Rows are points. The last column is the point's height on a tilted bowl or saddle (a function of degree 2), plus a little noise. Along how many of its main directions does it bend up, bend down or stay straight?

Points (16 x 4):
[[ 6.3  0.6  1.7  6.3]
 [ 5.0  2.1  5.2  6.2]
 [ 1.8  0.4 -2.4  3.8]
 [ 2.6  2.0 -2.6  5.1]
 [ 2.4  3.7  2.0  4.6]
 [-3.0  1.4 -4.3  3.4]
 [-6.5  1.0 -2.8  1.6]
 [-4.2  3.7  7.9  0.1]
 [-3.7  0.9 14.1  1.9]
 [ 4.8  2.0  1.0  5.8]
 [-1.0  5.7 -1.3  4.4]
 [-2.5 -0.9  1.3  0.2]
 [ 4.1 -6.1 -7.9  4.7]
 [ 2.0  2.1  0.9  3.8]
 [ 0.7  1.7  2.2  2.5]
 [-4.4  5.4 -2.7  3.5]]
Directions: 2 up, 0 down, 1 straight

Points:
[[  3.4  -2.0  -2.5   0.3   2.2]
 [  0.9  -3.5   9.3   5.4  -7.8]
 [ -3.7   3.5   1.0  -2.3  -0.7]
 [  1.1   1.9   0.7   6.3  -2.7]
 [ -2.2   3.4   6.3   1.4  -4.6]
 [  2.2   7.6  -1.4   1.6   0.6]
 [  0.5   1.8  -2.3  -0.9   0.0]
 [  8.2  -1.3  -2.0  -2.3   2.1]
 [  6.9  -3.4  -2.3  -9.9   2.9]
 [ -1.5  -5.5  -0.4  -1.7   3.6]
 [  0.5  -2.2   3.4   1.5  -1.3]
 [ -5.3  -4.4  -4.0  -0.4   2.4]
 [  2.5  -0.1   3.3   1.1  -1.6]
 [  0.2  -3.8  -5.4  -9.1   2.4]
 [  4.1  -4.1  -4.1  -3.0   4.0]
 [  1.1   2.5  -2.4   1.3   0.0]
 [  6.0  -4.7  -1.1   3.1   4.6]
 [  0.2  -6.4  -4.4  -1.8   5.8]
 [  3.9   1.7  -3.8  -5.1  -0.2]
 [ -0.4   0.6 -10.9  10.8  12.9]
 [  4.7  -2.8  -3.3  -4.8   2.6]
 [  1.2   0.2   0.3   1.2  -0.7]
 [  6.3   6.1   3.6   1.4  -1.8]]
Directions: 2 up, 1 down, 1 straight

Points:
[[  2.4   0.7   5.8  -1.3   0.1   1.6   4.2]
 [  0.6   3.0  -0.3  -1.1  -8.7   4.8  -1.8]
 [  2.1   2.2   1.4  -5.4  -1.7   4.5   1.6]
 [ -1.9   2.8  -4.3  -0.6  -3.0  -9.8  -2.1]
 [ -5.9   1.5   3.7  -1.8   0.5   1.9  -0.6]
 [ -2.3   4.3  -1.5   0.1   4.2   6.6  -1.4]
 [ -0.3   0.9   6.4   1.6  -0.4  -7.5   0.2]
 [  2.9  -0.9  -4.4   1.8   7.0  -5.4  -5.6]
 [  4.0   4.3  -0.8  -4.3   4.4  -5.6  -2.3]
 [  6.4  -3.7  -3.5  -5.8   2.0  -2.2   5.1]
 [  8.1  -3.9   2.7  -3.5  -3.0  -4.0  10.4]
 [ -0.6   0.5  -6.5  -1.2   5.6   1.5  -2.6]
 [  5.5   1.5   1.7  -1.0   0.6  -5.3   1.2]
 [ -1.4  -2.1  -2.1   1.4  -6.3   4.4  -1.1]
 [ -5.1   1.1   4.9   6.8   6.1   4.4   4.3]
 [  4.8   0.3  -8.2  -2.1   1.7  -1.8   0.0]
 [ -0.6   1.2   0.6   5.5   1.1   5.5   0.9]
 [ -2.7  -8.2   5.6  -1.9  -4.9   6.1   4.7]
 [ -2.5  -2.9   1.9   1.9 -10.4   4.6   0.9]
 [  4.1   4.8   1.1   0.2  -1.1   0.7  -0.3]
 [  2.9  -1.7  -2.6  -2.8   5.9  -1.5  -1.2]
 [  0.1   6.6  -3.3   2.7  -2.0  -2.2  -4.8]
 [  3.0  -0.9  10.2   4.6   1.3  -3.9   6.1]
 [  8.9   8.6  -2.7   2.7  -2.9   1.7  -5.4]
 [  4.2   0.9  -0.1   1.0   3.0  -4.4  -1.6]
 [ -6.3   7.5  -2.3  -4.1  -0.3   1.1  -4.5]
 [ -1.6  -1.5  -1.0   3.1   5.1  -4.3  -4.0]
 [  3.8   1.6   4.3   0.6  -7.2  -4.4   4.6]
 [  0.3 -11.1  -6.8   1.7   3.0  -0.5  -5.1]
 [  2.0  -0.1  -2.5  -0.1   0.5   7.8  -0.1]
 [ -2.7   6.3  -3.9  -5.9  -1.8  -5.2  -2.9]
 [  4.8  -2.3   9.6   5.9  -2.9  -1.9  11.0]
 [  3.9   4.0   1.1   0.5  -1.1  -2.8  -0.4]
 [  5.7   1.9   2.9  -0.4   6.3   4.4   1.6]
 [  1.3   5.7  -0.8   4.4  -3.4  -0.3  -3.1]
 [  6.9   6.4  -2.5  -3.7  -3.2   5.0  -1.2]
 [  4.8  -1.6   6.1  -0.5  -2.2  -1.4   7.3]
 [ -2.3  -8.7   3.6  -0.1  -3.5  -6.5   1.3]
 [ -0.2   9.2  -0.9  -4.6   4.2   3.3  -4.6]
 [ -1.0  -2.6   8.7  -0.1  -4.5   2.3   7.6]
 [ -8.5  -0.7  -2.6  -0.6   0.7  -2.8  -2.7]
 [ -3.5  -6.7  -3.2   2.9  -0.5  -3.0  -2.9]
 [  2.0   0.2   2.7   0.9  -1.5  -5.4   1.1]
 [ -4.6   0.9   5.4   2.6  -6.2  -4.7   0.9]
 [  0.7  -0.4   6.3   1.5  -6.1  -1.0   5.5]
 [ -4.3  -0.8   0.6   1.7   3.3  -4.4  -2.9]]
Directions: 2 up, 3 down, 1 straight

Points (67 x 9):
[[-4.4  3.3  1.7  5.4 -4.8 -3.2  4.8 -5.6  0.9]
 [ 5.7 -1.2 -2.3  6.3 -3.3 -3.8 -1.0  4.8  5.9]
 [ 5.5 -1.2 -0.1 -2.2 -2.3 -4.6 -8.8  0.5  5.4]
 [-4.9 -5.2  2.1  4.7  0.5  3.8 -2.4 -7.9  0.2]
 [-3.9  4.3  1.4 -4.9  3.4  4.8 -3.7 -0.5 -2.1]
 [-3.4  5.2 -5.1 -2.3 -1.7  1.5 -6.7  6.5 -7.0]
 [-4.8 -8.9  3.5  6.2  9.3 -1.3 -2.2  1.5  8.1]
 [-1.5 -1.2 -0.7 -0.5 -4.9  1.3  0.5 -4.9 -1.9]
 [-1.1 -1.0 -0.5  0.4  6.9  2.3 -4.6  0.5 -1.2]
 [-2.5 -2.7 -4.9  4.6 -2.8 -0.4 -3.2  1.9 -4.6]
 [-1.8 -4.3  2.2  0.1 -2.5  3.9  1.4  0.4 -1.4]
 [-4.6 -8.4 -2.8  3.7 -2.2 -2.4 -3.5  2.6 -2.0]
 [ 0.6  3.2  0.0 -1.5 -3.2 -3.0 -4.7 -0.4 -0.9]
 [-3.6  2.8 -0.6  0.0  1.6 -4.6  4.7 -2.7 -0.2]
 [ 0.1  4.9  4.4 -6.8 -6.8 -1.3  8.4 -1.9 -1.8]
 [ 1.5 -7.3  2.9  2.5 -3.5 -2.1 -3.0 -8.3  4.7]
 [-1.3 -3.3 -0.2  5.5  6.6  3.9 -2.1  5.1 -0.6]
 [ 1.2 -7.7 -0.4 -1.1  2.0 -1.0  4.8 -4.6  3.4]
 [ 0.8  3.4  4.4 -4.5  0.9  2.6  2.2  7.1 -2.0]
 [-2.1 -1.2  2.3 -2.6  1.1 -1.1  7.8 -4.4 -0.5]
 [ 0.1 -4.0  0.2  1.1  1.4 -1.0 -0.3  3.8 -1.7]
 [ 3.9  0.4  4.7  2.4 -0.7  4.6 -0.8 -1.0  2.0]
 [-4.5  2.7 -4.0  3.0  3.1  0.9  8.4  2.3  1.1]
 [-5.6  5.0  0.5 -2.0  1.2 -4.0  4.7 -1.8 -0.2]
 [-3.1  5.4 -0.4  0.6 -7.3  0.3 -9.2 -2.0 -3.3]
 [ 1.8  1.7  4.7 -1.6  5.4  0.6  3.7  0.8 -1.7]
 [ 1.6  1.6 -0.5  3.4 12.9  4.2  4.2  4.1  6.8]
 [ 2.6 -3.8  1.5 10.2  5.3 -3.9 -2.2 -3.9 11.7]
 [-4.9  2.3 -5.6 -2.4  1.5  3.0  1.1  1.6 -5.0]
 [ 3.6  2.4  3.6  1.2 -2.9  7.0  0.2  2.8  2.6]
 [-2.8  4.0  0.9 -5.2 -4.0  1.4  0.2 -3.0 -1.6]
 [ 2.9 -3.2  2.6 -4.7 -1.4  7.7  1.7 -0.2  2.8]
 [ 6.4  0.4 -3.7 -3.1  0.5  6.9 -0.3  0.2  3.5]
 [ 1.2  2.5 -4.4 -1.9  2.7  1.8 -2.3 -5.3  1.0]
 [-2.9  0.3 -3.6 -2.6 -2.4  0.2  0.8 -8.0 -0.3]
 [-3.0  7.6 -5.6 -5.2  2.3  2.4  2.5 -2.4  2.9]
 [ 2.7  2.1 -0.2  6.7  0.6 -7.6  2.4 -1.7  3.9]
 [ 4.1 -7.1 -8.4 -1.3 -0.9 -3.1 -3.7 -2.9  4.5]
 [ 7.4 -2.5 -3.6  0.2  2.3  5.1 10.0 -2.5  6.7]
 [ 6.7 -4.8 -6.0 -4.3 -3.2 -6.1 -0.9 -7.5  8.3]
 [ 4.2  7.2 -1.0 -0.7  1.4  5.1  2.5 -1.7  4.2]
 [ 2.8  3.5 -2.3 -3.2  3.7  4.3 -5.7 -3.6  2.0]
 [-3.0  8.2  3.4 -1.7 -2.7  6.4 -8.1  0.9 -1.0]
 [ 1.0  0.2 -9.4  4.5  0.6 -2.0  0.8 -3.0  2.7]
 [ 2.5  7.3  4.0  1.2 -1.5 -1.6  3.3  3.1 -1.5]
 [ 5.7 -3.1 -9.0  2.7 -2.6  4.2 -3.2 -2.6  2.4]
 [ 2.6  0.5 -0.9 -2.4 -1.0  1.4  4.5 -3.7 -0.3]
 [ 0.8 -3.0  1.7 -8.2  1.3 -3.7  6.8  7.3 -2.7]
 [-2.5  0.7  3.6  2.0 -4.8 -0.8 -0.1 -2.0 -2.1]
 [-5.2 -3.4 -5.8  1.5 -3.2  7.6  3.0  1.1 -5.7]
 [-3.7  3.2  5.0  2.4  8.4  2.2 -1.4 -5.6  6.0]
 [ 0.4  3.3 -5.5 -3.0 -3.5  4.7 -1.5  4.1 -2.5]
 [-1.6  1.3 -3.6 -1.9 -0.8  9.4 -3.9  0.2 -5.7]
 [-3.9  7.8 -6.0  0.5  7.4 -1.9 -6.7  1.1  1.1]
 [ 4.1 -0.8 -2.0  2.7 -2.4 -7.7 -1.5  0.9  3.8]
 [ 0.4 14.3  1.0  0.7  1.0 -4.7 -2.5  0.7  6.9]
 [ 0.0  2.9  2.2 -2.0 -5.5  0.8 -3.0  5.0 -1.1]
 [ 2.4 -0.1 -8.5 -7.4 -9.7  0.2 -1.4 -2.0  5.5]
 [ 1.4 -7.3  4.3  3.6  4.9  2.1 -7.2  2.0  6.2]
 [-1.3 -3.0  5.6 -0.6  0.3  3.4  2.3  0.2 -0.6]
 [-0.6 -1.7  1.4  1.5  5.4 -4.3 -5.1  1.6  1.7]
 [-0.4 -1.5  5.9  8.5 -3.2  3.2  0.9  3.0  3.7]
 [ 0.1  2.2 -6.9 -2.7 -2.0  3.1 -8.2  5.8 -6.8]
 [ 7.8  6.1  2.9 -4.4 -0.6 -5.2 -2.6 -6.2  1.1]
 [-1.7  5.7  3.1 -2.1 -1.6 -0.6  6.0 -2.7 -1.9]
 [-5.2  0.7 11.5  5.1  1.6 -9.3 -5.4  5.1  8.7]
 [ 0.8 -2.8  5.2 -5.1 -3.0  1.9 -1.3  2.8  0.2]]
Directions: 6 up, 1 down, 1 straight

Points (61 x 9):
[[ -0.7   1.1  -1.6   3.2   7.7  -3.4  -2.2  -3.9   3.9]
 [  0.0  -1.1  -6.7   0.0  -4.0  -1.5  -3.4  -1.2  -2.2]
 [  5.7  -1.8   5.7   1.4  -3.9   2.7   0.2  -2.0   3.0]
 [ -7.3   0.6  -5.8   0.4   3.2   1.7   0.8  -4.0  -1.0]
 [ -2.0   0.5  -7.4  -2.4   1.0  -3.2   4.1  -8.9   1.0]
 [  6.1   3.0   3.7   0.3   0.1  -0.7  -2.1  -2.7   3.8]
 [  3.2   8.1  -1.8   3.1   1.3  -2.8  -3.5  -2.8   3.0]
 [  3.2   5.2   0.4  -5.7   1.0   5.3  -7.0   5.1   2.9]
 [ -2.6  -2.4   2.2  -3.1   4.2   4.1   4.2  -0.6   3.0]
 [  1.7  -5.1  -0.2  -6.7   5.9  -6.5   2.2   5.0   9.7]
 [  2.0  -3.0  11.6  -3.2  -0.1  -1.7  -2.4   2.2   7.4]
 [ -5.1  -6.7  -4.2  -2.1  -5.7  -2.8   0.4  -1.9  -2.3]
 [  3.4   0.4  -4.8   3.5   1.3  -5.7  -4.8  -0.1  -0.1]
 [ -8.8  -1.3  -1.6  -2.4   0.4  -3.0   2.4  -3.4  -0.9]
 [ -4.2   0.2  -5.3   2.8  -2.3   5.0  -4.0   2.9  -3.6]
 [ -0.3   0.6  -2.6  -0.9   2.0   2.3   0.1  -6.3   0.0]
 [  2.5   4.5  -2.3  -4.0  -7.9   7.1   1.3  -2.3   3.7]
 [ -0.3   4.4   1.5  -3.3  -5.3   0.6   0.8   2.9   0.3]
 [ -1.4   6.6  -1.1   0.8  -9.2  -4.0  -5.6   3.4   0.9]
 [  2.7   3.2  -1.9   3.8   1.2  -2.0  -8.7  -2.9  -5.3]
 [ -2.1  -8.7   5.9  -2.3  -4.8  -5.6  -1.6  -3.2   1.1]
 [ -0.4  -9.0  -6.5  -2.4   1.2  -5.6  -0.4   6.2   4.3]
 [  5.7  -3.0   2.4   1.2   1.2  -6.8  -0.5  -3.2   2.2]
 [  3.5  -2.0   1.4   0.2  -1.1   7.4  -0.6   1.0   2.6]
 [  2.6   4.7  -0.7  -1.5  -6.6  -8.1  -2.6   3.6   6.5]
 [  6.0   3.6   0.4   2.5  -1.7  -3.2   5.0   0.8   2.1]
 [  3.0  -1.1   4.7   4.0  -0.9   5.2   2.0   0.7   3.0]
 [  2.3  -1.0   3.4  -5.3  -1.6   2.8  -4.0   5.8   2.3]
 [ -0.2  -0.3   5.9  -0.4  -1.6   0.2  -5.8   6.3   0.6]
 [  8.2   1.9  -7.7   2.1  -1.0  -5.7  -2.5   0.5   4.2]
 [ -1.2   2.8  -0.8   4.0   2.9  -4.1  -1.5 -10.1   0.7]
 [ -1.7   1.3  -1.1  -0.4  -5.2   3.6  -5.8   3.1  -3.2]
 [  2.3  11.3  -1.1   5.3   5.0   6.9   7.4   2.1   3.8]
 [  4.3   6.7   0.6  -0.4   2.0  -2.2  -0.6   0.2   5.5]
 [  5.2   2.2   2.5   7.4  -1.1   3.4   4.6  -1.1   1.0]
 [  4.1   1.8   3.4  -2.5   4.9  -2.8  -0.4   1.3   7.6]
 [  0.1   1.6   2.9   2.5  -1.5  -1.4  -2.7  -0.1   1.2]
 [ -8.8  -2.3  -0.8   8.6   3.4  -5.6   0.3  -6.3   1.6]
 [  0.8   0.1   8.3  -2.5  -5.0  -2.3   0.7   8.7   0.0]
 [  8.3  -3.2   3.0   2.0  -3.5   1.3  -4.0  -0.3  -0.5]
 [  0.8   4.5   1.6  -2.3   2.9  -4.9  -3.7   1.8   6.1]
 [  2.4   0.4   4.0  -9.1   3.0  -1.3   0.3  -1.4   6.9]
 [  2.5  -1.5   2.0   1.6 -14.5  -3.0  -4.0   1.4   5.7]
 [  2.8   1.8   8.2   5.8   1.1 -10.0  -2.2  -2.2   9.6]
 [ -2.5   4.2   1.5   2.8  -3.5   3.2   6.6  -6.7   4.4]
 [ -1.0   3.7   3.0   4.1  -6.0  -2.1   1.4  -5.3   5.7]
 [ -4.0  -1.0   1.3   1.5  -3.8  -4.8   0.0  -4.3   1.3]
 [ -1.8  -5.9  -5.4  -3.2   4.6  -3.8   0.6   0.6   3.9]
 [  1.9  -4.1  -2.9   0.2   0.4  -2.9  -7.4  -0.5  -4.3]
 [ -9.4   0.5  -4.1  -8.2  -3.0   6.0   2.2  -1.0  -5.0]
 [ -2.3  -2.6  -4.9   2.3  -5.4   4.6   5.3   1.2   1.3]
 [  4.7  -5.4  -4.2  -5.9   1.3   3.9  -3.2  -5.7   1.5]
 [  6.7  -2.4   6.9  -2.8   1.0   3.2  11.6  -0.9  -5.5]
 [ -5.0   3.4  -4.7  -0.3   3.9 -11.4   0.6  -3.2  10.2]
 [ -2.5   5.1   5.2  -2.1   2.3   6.3  -7.1  -1.0   2.8]
 [  1.3  -2.5  -1.8   5.0  -2.0   0.6   3.0   6.4   0.6]
 [ -5.4  -2.8   2.2   3.8   3.0  -4.0  -3.8   2.2   0.6]
 [  4.2  -4.0   6.1  -4.3  -1.4  -1.0  -3.8   0.9   4.3]
 [ -1.4   1.8  -3.4  -8.5  -9.0   1.7  -5.4   1.9  -1.6]
 [ -5.7  -2.1   3.3  -0.7  -4.2  -1.9  -4.3   1.9  -2.8]
 [  1.8   1.6   3.1   0.2  -2.5   1.2   3.4  -2.9   2.2]]
Directions: 4 up, 2 down, 2 straight
